Each row is a point. Before rounding, the points of a table are all equally far from one centre. They may lie mostly on one side of it. Write the centre, to within rounding.

Points (8 x 3):
[[ 0.0  4.6 -2.5]
 [-0.2  1.6 -3.4]
 [ 2.4  7.2  0.7]
 [ 1.9  7.0 -0.2]
 [-0.2 -1.2  3.5]
 [ 1.7  6.8 -0.6]
 [ 2.7 -3.7  1.4]
 [-1.5  3.2  2.3]]
Centre: [3.6 1.7 0.7]

Points (16 x 9):
[[ 2.2 -1.8 -2.2 -0.5 -0.5 -0.7  7.9  1.3  3.3]
 [ 0.9 -2.7 -4.4 -2.7 -0.2 -1.4  3.6  2.7  1.5]
 [-1.1 -2.5 -1.5  1.8  0.2 -4.4  6.6  3.8 -1.1]
 [ 0.0 -3.2 -4.8 -1.2  0.7 -3.3  2.8  3.8  2.7]
 [ 3.3 -4.0 -0.4  3.5  3.0 -3.3  6.9  2.7  2.5]
 [ 1.0 -1.0 -0.6  4.3 -0.7 -1.2  6.6  0.2  6.2]
 [ 2.6 -5.6 -2.5  2.0  1.7 -1.4  5.6  1.9  4.0]
 [ 2.2 -5.6  0.5 -2.8 -1.3 -3.1  4.4 -0.6  3.9]
 [ 5.9 -3.2 -0.9 -0.8 -2.2 -3.4  4.9  0.0  1.7]
 [ 2.1  1.4  1.8  2.0  5.7 -1.1  2.8  2.6  5.0]
 [ 2.1 -5.6  1.7  5.8  2.1 -3.2  4.9  1.5  2.6]
 [-1.9 -0.7  0.2  1.6  0.9 -2.0  5.5 -3.6  4.0]
 [ 2.8  1.7 -0.5  1.5  0.5 -5.7  6.3  4.5  2.0]
 [ 2.7 -0.6 -3.0  1.8  1.0 -2.7  6.3  4.3  4.7]
 [-1.7 -0.9 -2.5 -0.9  0.6 -0.6  6.6  3.5  2.8]
 [ 1.8 -4.3 -1.4  1.5  3.2 -7.2  3.5  2.6  2.6]]
Centre: [ 1.0 -1.4  1.1  1.3  0.1 -2.3  2.3  1.6  2.2]

Points (26 x 20):
[[ 7.8 -0.7  4.3  2.1  0.4  0.8 -4.4  2.7 -3.5 -1.1 -0.8  1.4  0.5  0.4
   0.1 -2.1  0.1  5.8 -2.7  1.3]
 [ 7.3 -1.9  0.2 -0.7 -5.1  1.3 -6.2 -2.3 -6.1 -2.5 -0.9  2.7 -1.0  0.7
  -2.5  0.1  0.8  4.5 -3.4 -3.2]
 [ 3.4 -2.5  3.1 -3.8 -5.9  1.5 -3.5  0.3 -3.6 -2.2  0.8  4.6 -1.3  4.5
  -1.3 -1.3 -0.1  2.0 -2.6 -0.6]
 [ 7.1 -5.4  1.7 -1.8 -1.4 -0.1 -7.0  1.3 -3.8 -2.9 -2.9 -0.7  1.4  3.3
  -0.9 -1.5 -0.9  5.3 -0.6 -0.2]
 [ 6.2 -2.2 -0.5  1.9 -3.3  0.2 -6.2  0.8 -3.1 -2.3 -1.5  1.8 -4.8  3.9
  -0.9  2.4 -1.1  5.3 -2.9 -2.5]
 [ 6.3 -3.7 -1.5 -0.5 -7.2  1.0 -4.8 -2.2 -2.5  1.1 -1.0  2.5 -2.1  3.7
  -0.4  2.2 -1.4  2.3 -2.4  0.7]
 [ 5.2 -2.8 -3.3 -0.4 -2.7  2.4 -5.7  0.1  0.3 -3.3 -2.2  3.6 -1.5  2.4
  -2.7  0.1  0.1  5.3  1.2 -1.1]
 [ 6.5 -0.8 -2.1  2.0 -4.0  3.1 -8.3  2.0 -2.8  0.2  0.4  3.6 -2.2  5.9
  -0.1 -3.4  0.5  1.9  1.5 -1.4]
 [ 4.8 -3.9 -2.2  0.9 -4.8  2.4 -8.9 -2.1 -2.2 -3.8  1.3 -1.4 -0.4  4.4
  -3.6  1.3 -4.1  3.1 -1.0 -2.1]
 [ 5.4 -0.9  0.7  0.1 -3.3 -3.0 -5.1  4.4 -2.2 -1.6  2.2  0.2 -1.5  5.6
   1.3 -0.9 -2.4  4.0 -0.3 -2.0]
 [ 7.1 -3.2  1.3 -1.9 -4.1  1.7 -5.1 -2.9 -5.5  1.2 -0.6  2.2 -4.0  2.7
   1.0 -2.9 -4.6  3.1  1.4 -2.0]
 [ 7.6 -1.8 -0.7 -2.2 -4.3  0.1 -6.1  2.2 -4.3 -2.1 -0.8 -0.1 -1.2  2.4
  -1.5 -3.3 -1.5  6.7 -1.1 -2.9]
 [ 5.4 -6.5 -1.0  0.4 -3.8 -0.8 -4.6  2.7 -3.5 -0.8  2.6  1.5 -4.1 -0.4
  -3.3 -2.8 -0.7  1.4 -2.1 -0.7]
 [ 7.9 -1.6 -2.2  1.6 -2.1  0.8 -6.5  0.1 -5.4 -5.1 -1.8 -0.9 -2.0 -0.3
  -0.4 -0.6  0.2  4.4 -0.3 -3.2]
 [ 7.5  0.0  1.1  1.6 -2.6 -1.4 -2.9  0.9 -3.5 -0.1  0.0  3.9 -0.7  4.6
  -3.6 -1.6 -0.6  4.6 -1.7  0.1]
 [ 6.6  0.7  2.5 -0.9 -2.5  3.7 -5.4  1.2 -4.9 -1.5 -1.4  0.9 -2.7  6.7
  -0.5 -2.1 -1.5  2.4 -2.2  1.4]
 [ 6.7  1.3  1.3 -0.2 -6.2  0.7 -5.2 -3.7 -6.0 -1.5  0.4  1.1 -1.6  4.7
   0.3 -2.8  1.4  4.1 -2.5  0.2]
 [ 9.1 -3.2  0.9 -1.3 -5.6 -0.2 -6.0  0.6 -4.3 -1.7 -1.2  1.8  1.2  2.8
  -2.0  0.1 -0.5  3.0 -1.1 -1.4]
 [ 5.5 -4.1  0.1  1.9 -2.1  0.5 -7.2  2.9 -4.5 -0.1 -3.7 -1.1  0.1  4.0
   0.1 -0.1  0.5  6.3 -2.1 -1.4]
 [ 8.4 -3.1  2.0 -0.7 -3.3  0.8 -5.6  3.7 -1.5  2.2 -2.6  0.5  1.0  1.8
   0.9 -1.3 -0.6  3.8 -2.6  0.4]
 [ 7.0 -5.4  2.6  0.5 -2.5 -1.1 -4.2 -2.6 -2.3 -3.2  0.0  1.3 -2.6  5.3
   1.1 -5.4 -0.2  3.5 -3.2 -1.4]
 [ 4.7 -3.7  1.2  1.0 -4.2  0.9 -5.2 -0.1 -8.2 -3.2 -1.7  0.7 -2.5  4.6
   0.0 -3.6 -1.8  4.6 -4.6 -2.0]
 [ 7.8 -0.5  3.0  0.1 -5.2  0.5 -8.0  0.8 -4.3 -1.2 -3.6 -0.3 -0.1  4.3
   2.0  0.0 -0.6  4.2  0.5 -1.4]
 [ 5.7 -3.3 -2.7 -1.2 -4.6 -0.9 -6.6  0.5 -2.2  0.3 -1.4  1.3 -0.8  2.1
  -1.6  0.7  2.0  6.2  0.4 -0.1]
 [ 8.7 -0.6  4.3 -1.8 -4.3  0.7 -3.6 -2.1 -1.7 -1.2  0.2  0.2 -2.9  1.7
   0.3 -2.6  1.2  3.9 -0.1  0.4]
 [ 4.7 -2.5 -2.0  1.2 -8.2  0.3 -5.6  3.0 -4.6 -0.9 -0.1  0.0 -1.9  4.4
  -2.7 -1.9  0.1  3.4 -2.8  0.1]]
Centre: [ 2.2 -1.3  0.8  1.6 -2.6  0.6 -6.5 -1.1 -2.0 -0.9 -0.4  0.7 -0.5  0.8
  0.0 -2.7 -1.9  1.5 -1.4 -0.7]
